Each row is a point. Two turns around zero, p and q, are shown by what they do to some points. Write where each new point lands after one turn and then the other. Backwards means that the second turn is done in reverse. Each puzzle has new turns, and all numbers are rounded.

Turn p:
[66 -2] -> [-51 -42]
[-35 -1] -> [25 24]
[-34 18] -> [37 9]
[-5 -1] -> [3 4]
[9 -15] -> [-17 5]
Turn q:
[-42 18] -> [46 2]
[-40 -2] -> [35 19]
[23 -28] -> [-33 16]
[17 14] -> [-9 -20]
[43 -2] -> [-40 -16]
Where do these land?
p, then q: [-38 3] -> [-18 -34]
q, then p: [50 12] -> [9 51]
p, then q: [-11 -15] -> [9 -16]

Turn p:
[14 30 -8] -> [32 3 -12]
[-20 -46 34] -> [-53 17 23]
[40 11 -29] -> [42 -23 15]
[-9 18 -33] -> [14 -25 -26]
[-27 -13 36] -> [-36 29 -3]
Turn q:
[22 -20 -37] -> [2 44 17]
[21 48 19] -> [-17 -6 -53]
[-4 -2 45] -> [-25 -37 0]
[-40 -1 9] -> [24 -32 9]
[0 -26 -35] -> [16 30 28]
Where do these land?
q, then p: [4 20 -11] -> [17 -15 -5]
q, then p backwards: [-7 -12 72] -> [-24 -54 -44]
p, then q: [-13 1 -48] -> [1 22 44]
p, then q: [16 -9 -13] -> [-18 -5 12]

Turn p:
[31 32 4 12 38 27] -> [21 -18 -32 18 -42 -21]
[10 19 10 19 34 2] -> [6 9 -22 4 -36 -12]
[38 -31 36 26 36 -13] -> [-21 20 15 2 -40 -56]
[-28 -17 -11 36 -27 31] -> [-18 -10 30 26 -12 45]
[-6 11 33 27 17 3] -> [0 10 2 -13 -45 2]
[5 0 -17 19 -52 -32] -> [-53 -15 -3 -17 26 19]
[-31 33 8 -49 -28 25] -> [51 -27 4 -28 24 35]
[-2 -38 -33 -41 -10 8] -> [13 0 21 27 54 -8]
[-17 -8 -31 -49 -10 -52] -> [1 30 -16 -19 71 -2]
Turn q:
[-19 -16 46 -51 14 -36] -> [41 39 54 4 -25 -7]
[25 -34 62 -13 54 9] -> [56 9 38 -37 33 -42]
[-49 14 0 -2 -30 3] -> [-23 6 3 -14 -44 28]
[0 -1 -47 21 3 15] -> [-21 -16 -26 6 26 29]
[21 -10 -36 37 -35 4] -> [-53 -3 -31 15 21 -6]
[51 3 2 -9 15 40] -> [32 -6 -42 -9 27 -29]
[-15 16 -34 -5 -12 -6] -> [-12 -3 -14 21 -12 30]
[-15 28 7 22 -8 -29] -> [-19 -27 21 15 -26 -2]
Where do these land?
p, then q: [-3 -5 -3 -3 -32 40] -> [-3 16 8 -36 25 -21]
q, then p: [23 3 -8 57 -10 13] -> [3 56 12 15 22 9]
p, then q: [17 12 -3 40 -35 -35] -> [-5 24 10 -19 -20 55]
q, then p backwards: [-5 13 -44 5 -13 17] -> [-5 30 -33 21 -9 -5]
q, then p: [23 -15 -23 44 -8 -9] -> [6 53 2 14 -10 16]
q, then p backwards: [-18 -33 29 -47 28 -39] -> [-48 -48 26 -22 23 21]
q, then p backwards: [2 40 -2 -11 10 58] -> [7 69 9 -14 5 5]
q, then p backwards: [-46 -4 34 -38 38 -16] -> [-50 -13 49 -14 3 34]
q, then p: [7 -11 20 -48 22 -29] -> [-18 -30 -20 -25 -34 -28]

Turn p:
[-23 36 -15 -40 7 7 -11 -9 -5] -> [5 45 33 -13 -15 5 10 -4 -15]
[18 -1 -35 43 -26 -2 6 -10 -1] -> [-24 -21 3 19 14 -51 -3 4 5]
[-24 11 12 29 25 8 -20 -14 -16] -> [4 9 -28 -24 6 -14 36 -1 -15]
[-22 -42 -16 -41 49 -9 -33 7 -25] -> [-36 29 -10 -64 -7 41 -9 5 16]
[57 -49 51 -29 17 -30 -46 20 -14] -> [-2 -9 -42 -14 24 66 -49 60 -5]
[-19 32 -25 -10 -13 -1 9 -30 2] -> [6 26 26 1 -19 -34 0 -14 -12]
[-2 -53 50 -39 -12 -10 -32 17 -26] -> [-9 -22 -24 -24 -31 64 -23 36 -19]
[-7 24 -4 23 -9 -4 61 -14 2] -> [24 -20 13 15 5 -34 -2 -51 -7]
[17 5 -34 33 6 55 27 -33 20] -> [23 -18 27 -6 16 -58 24 1 44]
[20 29 -4 34 11 -32 25 -5 8] -> [10 5 -16 25 38 -28 -13 -28 -9]
[-10 2 29 -10 -38 41 -1 84 -12] -> [-16 -44 30 38 -9 66 46 9 -15]
[-4 5 -8 8 -16 -22 16 -15 66] -> [17 18 -14 47 -22 -24 -18 -16 33]
Turn q:
[-24 5 21 2 -48 24 3 -23 29] -> [-7 21 12 62 9 20 9 -9 13]
[-10 -4 -5 11 -7 0 43 -2 -53] -> [41 -22 25 -24 5 31 23 -13 3]
[-26 34 -37 -19 19 9 -1 18 8] -> [-1 -11 -34 -10 -5 11 -7 31 43]
[17 33 -34 8 -52 -63 7 4 -34] -> [-29 -77 26 -3 -11 31 30 24 -22]
[31 8 -18 18 20 -5 15 -8 -50] -> [16 -28 32 -47 -16 8 -14 -7 -3]
[25 -13 28 -24 -33 -13 -61 11 -42] -> [-43 -15 -20 -4 -34 6 16 -59 -41]
[-2 -16 -19 25 14 4 14 -58 25] -> [12 6 49 17 9 -41 -8 8 30]
[-37 1 36 -62 43 18 3 20 40] -> [25 25 -82 20 34 -18 -23 -6 14]
[-9 -36 -32 -19 -2 -5 -24 5 36] -> [-9 13 -22 17 -23 -44 25 22 6]
[5 -13 20 72 40 4 6 -1 21] -> [-7 51 43 -34 38 -17 -16 15 -6]
[30 2 41 -13 6 26 -5 35 21] -> [1 36 -30 6 -4 13 -35 -5 -39]
Where do these land?
q, then p backwards: [23 34 -22 -9 -21 13 12 39 21] -> [10 -24 33 -26 -27 -11 -40 9 5]
p, then q: [-67 -20 -27 32 12 25 3 -31 20] -> [17 -47 10 64 17 -9 20 36 -4]
q, then p: [38 -9 -17 -16 21 -57 0 -3 5] -> [-46 -12 -20 -20 -7 31 -38 -5 -15]
p, then q: [2 -38 -39 7 9 35 -2 -35 -82] -> [32 -29 -79 16 18 -29 36 -33 -19]
p, then q: [5 8 16 -30 0 7 3 -6 41] -> [-22 17 15 12 -15 17 -30 13 -19]
p, then q: [15 31 24 27 -30 27 -3 -7 18] -> [10 2 31 -31 5 6 5 21 -44]
p, then q: [44 14 43 11 -1 24 -42 35 21] -> [25 47 2 -51 -13 22 -15 41 -12]
q, then p: [-2 -40 32 3 0 -32 15 18 7] -> [-1 -4 7 -32 38 0 -17 -28 -25]
q, then p backwards: [-16 29 1 4 22 18 24 -2 -71] -> [-3 -35 23 -30 47 22 45 8 -9]
q, then p backwards: [-42 -10 -12 -30 -10 -59 -10 -9 21] -> [11 -2 -3 78 -10 20 -11 15 3]
